Each row is a point. The window is the flat piece filled in between its corners: a triangle in 3 columns, a solid with four corners in 4, and so on. A path goes straight from each point to the next, and from the last back to the first. After which points does the path pass through the window?
In the rows, zero is written as 128.

Window:
[[157 135 135]
 [139 144  88]
 [142  81 116]]
Path:
(1): [119 115 126]
(2): [159 122 103]
(3): [173 127  87]
(4): [108 150  95]
(5): [119  69 125]
(6): [154  92 111]
(7): [167  80 120]
(8): [123  73 159]
Through the window after points: 1, 3, 5

Window (6 x 6):
[[144  95  69 102 179 211]
 [135 147 119  77 101 154]
 [161 153 157 138 136  78]
 [ 99 120 147 107 128 179]
 [202 153  94 159 132 139]
 [131 107 165  80  99 156]]
Path:
(1): [106 115 135  98 120 147]
(2): [135 134 140 106 145 177]
(3): [162 142 142 114 152 145]
(4): [134 104 110 119 103 123]
(5): [131  78 110 124  81 144]
(6): [175 170 146 116 158 137]
(7): [154 143 168 118 136 135]
(8): [136 122 134 109 110 105]
Through the window after points: 3, 5, 7

Window (9 x 9):
[[170 146 100  88 160 111 147 173 135]
 [ 76  86  95  80  67 161 137  90  80]
 [161 103 102 155 101 137 131  92 118]
 [164 130 173 146 118 128 116  85 113]
 [162 117 125  96 121  84 180 182 141]
 [ 50  49 103 121 100 180 125 122  91]
 [174 126 120 152 115  99 107 142  79]
 [126 147 117 116 141  65 149 137 157]
 [137 150 139 172  80 154 115 110 112]]
Path:
(1): [108 108 125 147 144 138 165 107  87]
(2): [134  92 108  91  81 118 105 133 140]
(3): [133 111 119 148  84 113 104 123 143]
(4): [118 127 125 122 129 114 158 106  58]
(5): [121 149  85 154 153 153 182 138  89]
(6): [139 103 115  95 112 121 118 139 120]
(7): [159 100 118 106 104 101 135 158 137]
(8): [148 129 117 131 123 112 164 130 115]
Through the window after points: 5, 7

Window (12 x 12):
[[192 113 143 154 117 143  74 146 159 102 102 131]
 [123 135 169 140 130 120 171 135 111 117 194  86]
 [ 94 187 187 126 154 149 148 183 150 139 109 109]
 [130 105 146 130 135 140  62  97 220 144 106 156]
 [103 135 106 149 140 166 128 117  75 148 133 114]
 [105  89 123  99 117 117 113 179  90 101 127 174]
 [ 70 155 103 139  24 170 129 122 120 106 195  54]
 [154 121 101 157 126  91 100 168 144 152 164 122]
 [157 131 127  77 168 169 117 157 171 105 119 124]
 [100 101 126 171 137 161 146 148 145 131 108 185]
 [121 137 120  97 102 106 173 132 106  68 119 184]
 [ 79 155 123 147 177 138 131 131 150  91 149  77]]
Path:
(1): [128 170 106 161 133 154  99 148 118 102 212 126]
(2): [105 113 139 123  92 120 154 133 132 131 128  93]
(3): [ 88 107  99 121 104 110 131 116 156 129  84  75]
(4): [114 137 138 156 127 142 119 135 127 124 155 147]
(5): [141 155 183 149 127 138  93 159 140  99 171 173]
(6): [149 113 110 126 127 140 119 135 145 106  98 113]
(7): [139  92 109 142 145 100 160 143 142 127  90 105]
(8): [110 144 165 126 169 176  85 161 138 106 150 199]
(9): [112 133 139 146 133 145 122 144 130 124 163 160]
(10): [131  96 131 140 121 126 156 151 136 111  94  99]
(11): [113 114 122 137 117 138 124 132 131 148 124  92]
(12): [128 174 140 137 137 175  99 138 143  69 156 167]
(13): [117 130 146 126 139 134  52 128 173 129 145 167]
(14): [131  91 125 138 120 148 149 109 180 136  82 120]
(15): [114 128 154 126 127 130 143 150 139 140 104  96]
(16): [105 194 157 137 163 172 106 158 154 110 167 166]
Through the window after points: 1, 5, 9, 11, 13, 15

Window (14 x 14):
[[182 148 140 135 136 143 126 170 162 134 132 128 147  82]
 [120 158 115 170 113 189 144 201 145 156 102 130 105  57]
 [121 157 118  74 161 150 154 167  64 129 110 107 134 131]
 [100 157 116 121 162  90 128 102 139 122 182 188  98 173]
 [135 110 130 149 175 157 134 206  69 104 155 109 132 129]
 [139 178 141 145  86 174 183 169 121 113 157 137 137  90]
 [156 151  95 151 176 175 170 144  70 134 114 148 160 146]
 [146 146 194 149 116 177 181 179 124 174 109 172 122  88]
 [100  91 113 103 162 119 143  79 139  68 148 174 114 145]
 [ 71 123 131 134 152  97 111  94 120 109 149 151 175 156]
 [ 97  78  74  84 135  94 137 102 106 134 184 171 145 177]
 [ 87 106  95 115 161  54 185 115 141 101 146 154 140 189]
 [150 128 127 152 152 144 161 124  63 148 131  80 114 126]
 [153 146 138 145  87 168 130 181 121 121  98 132 114 147]]
Path:
(1): [137 137 127 144 108 116 151 167  95 108  92 155 127 117]
(2): [144 142 133 136 125 180 131 160 136 137 141 119 121 141]
(3): [118 146 130 115 160 139 173 142 164 125 149 110 140 217]
(4): [114 113 106 139 134  96 145 130  88 116 128 175 118  85]
(5): [145 142 112 153 120 136 145 151 111 129 110 166 113  90]
(6): [ 99 147 127 145 133 174 145 176 141 144 135 114 129 108]
(7): [122 124 133 117 143 159 151 150 140 140 144 114 127 134]
(8): [120 128  98 150 156 105 130 141  90 119 112 185 131 127]
(9): [128 125 140 131 122  68 131 153  56 127 140 179 118 103]
(10): [120 147 129 132 143 169 162 136 163 126 146 131 126 143]
(11): [101 152 118 120 127 166 160 156 131 142 144 114 136 147]
(12): [167 129 136 168 129 124 127 167  82 124 117 169 126  95]
Through the window after points: 1, 3, 5

Window:
[[130 179 189 164  94 168 141 128  97 126  98 145 131 158]
 [164 189 189 129 160 138 112 148 106 141 128 173 100 180]
 [134 121  85 100 146 145 173 128 164 137 114 175 151 154]
 [ 58  87  77 120 170 114 183 158 106 138 136 142 122 154]
 [161 170 122 175 117 116 116  86 103  61  91 140  67 149]
 [109  72  52 103 146 166 133 133 115 172 137 154 109 109]
 [149 165 180 115  99  81 145  85  95  79  83 129  65  95]
 [138 123 150 103  98 114 111  61  82  40 133 139  99 142]
 [120  80  96 117 117 104 126 149 126 171 100 147 130 180]
 [141 105  68 127 153 113 177 149  92 180 156 123 168 145]
 [123 132  97 103 128 137 135 186 133 121 132 101 128 145]
 [195 144 213 151 120 156 166 134 101  95 104 129  69 178]
 [138 102 157 152 151 105 105  86 123  62  97 123 118  98]
 [110 101  96 146 120 121 166 170 160 179 189 157 127 150]]
Path:
(1): [148 119 146 141 109 126 151 158  96 112 129 159 115 165]
(2): [144 146 164 138 148 152 162 111 116 121 103 115  92 153]
(3): [126 125 115 102 161 145 129 107 153 137 124 101 122 164]
(4): [125 109 120 145 112 106 155 172  92 129 127 168 115 142]
(5): [128 103 125 127 116 127 148 152 103 119 135 175 128 127]
(6): [132 122 116 138 147 130 138 109 142 134 126 114  97 145]
(7): [107 157 136 118 162 148 129  39 116 133 106  94 101 142]
(8): [154 103 142 116  88 104 123 125  88  48 138 166 106 139]
(9): [156 121 122 116 129 120 149 147 109 106 124 151 118 129]
(10): [102 120 113 150 139 121 138  86 155 154 139 128  80 179]
(11): [116 129 127 119 137 130 153 131 129 160 136 119 125 148]
(12): [147 103 117 131 121 124 159 149 112 117 136 171 128 144]
Through the window after points: 1, 3, 5, 7

Window (14 x 14):
[[134  96 137 113  80 117 123 188 142 186  83 151 157 114]
 [100 118  96 151  35 114 129 140 135 126 119 113 186 105]
 [118 187 111 103 134 132 106 113  76 105  93 130  99  97]
 [123 148  65  92 151 141 135 136 137 126 148 140 156  99]
 [145 182 133 158 196 171 118 102 135 153 114 118  59 185]
 [124 137 117 127 137 114  64 142 142 112 128 110 175 164]
 [162 112  89 168 142  36 110 165 137 160 129 105 153 123]
 [186 136 121 118 110 153 154 153  96 118 107 165  80 189]
 [ 99  55 119 129 116 143 148 180 120 129 116  95  99 111]
 [ 76 174 164  86 199  98 157 149 111  97 176 148 169 148]
 [154 124 165 126 103 173 136 193 188 118 105 123 115  95]
 [174 245 112  41 133 141 117 142 132 153 170 122  57 144]
 [102 121 113 164  93 132  58 107 179 117 128 149  99 106]
 [183 109 113 178 127 123  86 165 113 186 161 125 151 121]]
Path:
(1): [116 173 101 116 128 129 104 171 144 134 143 139 129 135]
(2): [150 112 138 114 134 122 118  98 134 143 129  92 112  90]
(3): [147 106 130 107 129 121 133 117 137 164 145  91 137 100]
(4): [111 136  76 149 130 149 117 210 111  99 115 168 113 149]
(5): [107 159  90 141 128 127 105 174 134 126 133 142 131 136]
(6): [142 145 109 102 142 117 113 118 121 141 135 123 138 141]
(7): [128 112 115 118  99 121 136 104 119 142 142 122 145 129]
(8): [122 157 114 131 139 139  82 226 152 116 108 109 100 127]
(9): [ 89 160  91 134 130 120 127 193 130 169 117 141 121 142]
(10): [175 101 146 106 103 134 127 114 129 110 124 130 137  97]
(11): [162 101 124 132 140 110 144 111 135 140 117 138 153 126]
(12): [129 130 108 149 114 136 105 181 127 129 125 128 126 131]
(13): [123 157 114 136 141 129 108 190 127 124 130 136 137 131]
(14): [130  87 142 110 104 111 104  70 166 162 129  94 153 115]
(15): [141 103 143 124 122 119 127 129 140 143 128  89 126 124]
(16): [126 151  93 137 120 122 108 226 144 128 106 179 146 121]
Through the window after points: 3, 7, 15

Window, 14 rows:
[[162  89 108 142 182 125 104 177 126  67  96  72 199 181]
 [187 195  95 152  93 135 125 120 154 130 155 165 111 121]
 [131 161 161  78 136 174 139 115 131  92 157  99 101 131]
 [104 148 110 111 103 162 109  94 113 141 156 118  41 122]
 [200 107 142 115 176  98 123 162 129  87  91 126 136 156]
 [119 147 127  95 103 126 144 144 124 166 156  99  95  89]
 [ 96 155 190  97 113 166  97 125 137 134 154 108 100 191]
 [165 174 130 170  69 137 125 112 188 110 129 109  76 133]
 [129 127 106 123 139 143 164 122 161 159 175 114  83 134]
 [104 162 168 130 174 141 116 135 102 124 168  96  79 121]
 [ 88 114  55 132 150  94 178 167 164 117 105 146 130 103]
 [104 134 156 133 123 159 136  81 126 152 145 124 102 103]
 [168 153  96 128 151  71 138 114 142 101 112 104 147 154]
 [159 172 105 157  82 138 183 129 129 128 120 129  97 154]]
Path:
(1): [162 101 117 150 127 105 144 151 148  87 167 114 151 158]
(2): [128 149 112 118 159 158 127 132 129 138  97  93 112 141]
(3): [134 155 119 126 143 174 141 142 131 151 119 110 117 136]
(4): [140 126 156 132  85  87 119  97 142  64 177 126  77 130]
(5): [146 120 130 123 126 137 159 137 125  77 184 136 131 137]
(6): [143 147 135 111 152 133 115 132 152 148  99  96  93 149]
(7): [140 161  98 119 147 146 119 134 203 142  99 113 101 137]
(8): [148 132 134 136  85 122 146 116  80  99 168 122 113 138]
Through the window after points: 1, 5

Window (14 x 14):
[[133  73 149 158  74 108 111 114 113 110 115 115 131  68]
 [158 132 105 115 161 141 172 161  74 122 113 108 147 153]
 [180 111 115 128 141 164 135 157  83  89 149 144 200 182]
 [138 176 118 120 124  90  91 116 182 126 194 123 108 113]
 [154 134  87 177 194 125 128 155  95 119 169 116 163 154]
 [115 155 184 163 119  99 105 179  96  94  93 127 167 110]
 [153  50 124 116  98  89  58 157 165 122 117 122 117 109]
 [116 195 115 165 190 154 114  96 145 136 145 112 132 188]
 [105  75 191 164  83  99 140 166 127 112 132  84 134 124]
 [147 189 103 162 153 151  95 144 162 116 178 161  66 144]
 [ 72 106 163 146  91  93 109 158  76 135 124 144 150 126]
 [129 183 161 149 193 100 110 103 133 101 168 158  87 154]
 [111 158 110 130 144 121  61 111 148  83 182  92  70 133]
 [125 159 124 125 215 179 135 162 121 104 160 164 167 133]]
Path:
(1): [156 130 146 148 161 138 113 145 105 137 166 117 120 137]
(2): [146 125 176 154 120 134  62 166  76 118 151 113 132 111]
(3): [107 129 103 132 163  88 185 125 150  94 118 133 170 169]
(4): [104 145 123 142 145 121 127 124 142  70 129 139 114 132]
(5): [148 139 128 135 143 126  80 149 108 139 176  94 127 131]
(6): [148 121 161 130 105 108  88 145  97 145 188 121 128 108]
(7): [118 131 127 143 126 106 107 140 145 106 128 129 131 126]
(8): [118 145  99 130 137 112 141 131 146  95 129 135 137 152]
(9): [142 135 174 164 172 161  66 156  96 160 171 121 122 124]
(10): [154 126 135 144 147 150  57 182  84 140 150 119 128 116]
(11): [117 140 127 139 134 115 119 122 132  92 156 126 124 151]
(12): [117 134 110 141 143 120 142 127 113  98 150 147 128 135]
(13): [150 138 161 143 142 125  72 150 128 149 154 102 118 152]
(14): [129 149 178 140 144 137 109 139 112 132 168 122 134 123]
(15): [111 106  72 136  98  75  97 128 156  64  83 142 101 122]
(16): [122 129 108 130 129 113 113 127 138 100 144 134 129 138]
Through the window after points: 4, 6, 8, 10

Window (14 x 14):
[[ 85 145 138 156 112 112 114 190 100  97 165 197 157 118]
 [166 102 122 153 147 142 141  70 106  90 166 104  83 145]
 [127 100 118 118 140 141 129 102 140  94 123 153  72 165]
 [109 159 102 126 110 122  92 149  92 153 150 166 146 129]
 [ 88 159 148 108  94 116 131 178 121 132 139 128 175 109]
 [122 150 145 135 101  76 108 163 122 141 130 172 123  71]
 [118 134 101 147 199  93 124 141 113  98 133 152 136 143]
 [130 172 147 134 151 156 123 181 113 146 135 176 129  67]
 [143 183 163 123  86 123 112 128 117 111 125 167 189 135]
 [158 135 103 122 162  96 126 228 112 121 166 178 104 122]
 [162 131  82 155 138 159 105  94 170  67 150 108  88 125]
 [153 150 113 164  74 165 185  67 148 144 110 143 178 112]
 [170 118 133 176 155 167 128  96 188 156 162 137 156 128]
 [153  90 125 152  75 168 114  71 117  96  85 112 172 135]]
Path:
(1): [140 125 119 153 116 132 120 117 139 111 101 143 100 139]
(2): [111  99 132  66 165 143 137 115 106  90 203 170 145 149]
(3): [124 117  97 102 147 119 159 116 136  88 177 152 152 118]
(4): [125 161 146 155 122 129 103 168 120 134 127 155 114 122]
(5): [139 144 137 184 126 152 117 130 139 138 136 103 142 140]
(6): [151 110  86  69 141 120 127 103 133  86 136 200 111 103]
(7): [149 110 110  90 124 141 123 119 141  85 148 148 164 114]
(8): [128 133 129 169 121 131 126 115 128 125 129 147 124 146]
Through the window after points: 1

Window, 14 rows:
[[ 78 114  88 112 106 130 144 121 174 144 163 142 104 109]
 [134 142 125 132  85 103 125  62 118 123  97 145 162 104]
 [129 135 167 109 155  92  99 101 115  87 104 123 126 117]
 [141 134 133 151 121 117 191 133  91 116  74 161  59 148]
 [144 197 127 121 134 179 128 143 130 118 149 111 125 170]
 [120 135 151 114 135 112 108 165 116  98  67 102 124 186]
 [ 80 113 124 191 119 162  73 120 144 130 158 102 140 137]
 [161 159  78 101 139 127 165 140 142  26 143 164 126 127]
 [161 146 150 122 117 120  80 200  93 112  95 154 104 170]
 [134 121  97 112 126 153 113  61 140 129 102 181 151 100]
 [103 170  71 139 135 164  96  73 142 122 123  76 122  71]
 [111 122 133 128 137 129 155 115 104 122 106 107 153  89]
 [ 72 170 106 127 121 160 102 115  94 138 137 125 135 149]
 [125 131 113 162 161  88 122 122 125 131 136 127 168 148]]
Path:
(1): [166 119 116 121 126 122 132 118 110 132 113 107 115 121]
(2): [ 62 190 132 120 143 142 113 114 141  83 112 166 161 141]
(3): [132 200 114 151 125 140 100 133 181 125  87 116 164  84]
(4): [106  82 117  93 132 125 120 105  76 100 145 134 106 169]
(5): [111 105  70  78 152 143  82 117  80 117 136  96  91 141]
(6): [124 173 148 156  97 139 156 105 163 120 104 166 152 114]
(7): [115 161 115 145 138 123 135 150 149 123 100 139 143 120]
(8): [114 105 100 129  95 164  95  66  89 111 175 111 103 154]
Through the window after points: none

Window (14 x 14):
[[149 169 129 154  88 111 148  93 144 113 126 153 188 154]
 [105 124 152 133 101  70 162  86  99 117 105 158 165 187]
 [130 123 160 158 158 162 108 177 100 147 120 116  86 126]
 [168 116 167 166  82 120 176 101 151 148 121 133 142 191]
 [132 133 173 106  91 113 167 102 164  98  73 140 168 157]
 [143  95 104 153 151 105 132 124 117 119 132  85  78 119]
 [143  59 138 171 103 179  88 130  73 123 125  96  80 107]
 [181  68 101 152 128 157 132 180  88 131 124 143  79 117]
 [138  80 159 173 112 103 141 137 119 132 140 140 112  89]
 [120  53 103 176 136 161 109 133 138 149 129 143  92 126]
 [109 160 154  99  41 126 131 201 151 146 120 102 151 175]
 [148 106 133 122 109 135 129 100 109 177 119 137 100 113]
 [ 96 160 150 139  77 113 204  81 131  99 118 156 126 156]
 [142 114 185  86  77 159 125 133 146 119 178 141 146 180]]
Path:
(1): [130 124 135 190  98 122  85 133 174 133 136 187  92 150]
(2): [149 112 150 143 114 125 121 107 131 142 119 164  79 151]
(3): [129 109 150 153 117 159 161 183 110 124 129  81 167 135]
(4): [151  91 174 132 132 165 156 159 132 148 139 103 169 111]
(5): [117 132 128 144  79 115 125 101 114 126 112 168  84 168]
(6): [127  78 129 154 102 116  92 124 141 155 127 143  59 133]
(7): [133  94 130 168 142 180 168 143 103 113 125 118 168 122]
(8): [128  84 151 130  79 122 202 102 122 144 129 133 157 123]
(9): [126 146 144 140 101 130 142 114 127 114 123 146 104 158]
(10): [198  86 163 130  76 112 119 147 134 119  55 172  73 135]
(11): [120 107 140 149 113 140 148 116 123 141 141 117 129 151]
(12): [116  67 137 135  75 160 144 145  98 192 116  90 179 112]
(13): [139 113 147 148  96 142 111 141 116 110 124 120  90 144]
(14): [132 101 135 145 100 105 114 106 137 114 117 147 108 157]
(15): [119 137 149 140 111 127 166 132 103 144 119 133 163 152]
(16): [129 118 154 120 112 137 158 155 101 137 117  91 127 137]
Through the window after points: 2, 6, 8, 12, 14, 16

Window:
[[142 166 169 104 126 105 106 109  95 188 175  86 161 156]
 [158 155 142  68 152 135 177 207 126 108 108 138 136 145]
 [162 102 134  85 101 111 136 117 105 144  82  84 105 184]
 [ 93 184 145 140  58 172 129 122 159 166 139 110 124 105]
 [131 141 158 149 102  98 169  82 112 110 137 142 145 146]
 [ 91 177 134 120 207 118 145 160 103 139  70 129 155 125]
 [147 162  91 160 130 126  85 149 135 153 141 164 126 127]
 [105 113 101 120 103 206 154 119 145 140 149  93 150 157]
 [148 109 119 132 137 186 131 103 107 172 138 107 116  81]
 [150 123 126 153 116 141 159 153 136 199 148 155 123  96]
 [122 241  89 132 113 125 170 189 166 112 131 118 115 157]
 [ 92 155 145 132 139 116 184  92 161  99 160 170 109 159]
 [138 110  88 161 151 106  90 112 169 133 152 113 142 118]
 [127  77 131  75 126 141 163 183  85 113 160  82 117 170]]
Path:
(1): [169 129 153 173 143 147 144 145 122 156 165  89  86 136]
(2): [124 142 159 148 127 156 151 138 138 114 114 121 121 162]
(3): [153 165  59  78 106  86 137 143 141 170 184 143 129 106]
(4): [132 128 104  93 136 128 135 137 109 143 125 103 138 113]
(5): [152 146 179 145 124 156 162 175 130 137 128 135 120 181]
(6): [139 134 151 176 157 184 182 130 147 147 137 112 107 177]
(7): [119 130 116  86  79  84 126 107 105 115 137 131 159 118]
(8): [108 151  86  89 115 105 144 131 126 165 135 136 149 123]
(9): [136 118 159 150 131 157 134 133 120 126 128  91 113 156]
(10): [143 139 159 131 132 144 144 137 121 155 127 114 129 143]
(11): [ 84 158  72 108  94  83 161 104 124 109 174 147 150 124]
(12): [102 126  93 105 107 127 134 123 149 143 127 149 170 121]
Through the window after points: 6, 10, 12

Window (14 x 14):
[[128 143 111 108  92 134 150 160 136 166 101 120  95  96]
 [100 110 110 172 120 184 114 119 167 144 152 153  83 160]
 [184 124 128 148 137 146 140 121 113 151 181 173 187 120]
 [ 97 179  84 160 166 104 169 112 171 108 122 212 112 141]
 [118  72  50 100 154 174 153 141  81 125 126 112 104  87]
 [129 177 161 146 128 119 165 141 148 100 126  99 170 121]
 [143 137  41 160 105 117 178 132 115 126 112 123 181  73]
 [129  68 185 181 105 167 140  77 117 180 109 152 107 135]
 [174 149 178 154  84 172 140 148 109 128 108 193 165 102]
 [132  60 125  83 109 144 156 161 146  89  95 166 134 153]
 [144 158 104 127 114 131 153 105  76 142 161 206 151 146]
 [ 52 172 145 112 155 164 120 148 146 147 111 140 131 125]
 [158 143 131 137 119 170 190  91 191 126 121  85 169 122]
 [122 107 137  88 152 154 100  89 152  93 159 109 152 130]]
Path:
(1): [110 146 118 123 115 140 147 112 139 119 156 154 144 109]
(2): [169 121 143 153 160 166 116 126 122 158 103 122 147 138]
(3): [147 150 131 136 123 140 135 131 139 139 103 154 147 130]
(4): [117 126 144 155 103 146 175 122 137 119 167 150 149 106]
(5): [125 104 133 122 118 166 199 128 154 152 164 143 128  89]
(6): [135 138 114 141 130 126 111 126 125  99  92 177 146 171]
(7): [153 152 102 145 136 154 149 123 129 142 112 140 139 132]
(8): [ 91 132 142 131 112 140 142 117 151 125 153 146 134 101]
(9): [ 88 125 109 123  97 152 170 120 136  74 137 132 168  78]
(10): [172 119 130 147 142 143 137 137 146 165 107 144 126 154]
(11): [152 140 110 133 142 160 136 134 104 148 118 111 128 181]
(12): [115  99 125 120  93 133 176 108 151 103 139 198 159  57]
Through the window after points: 5, 11
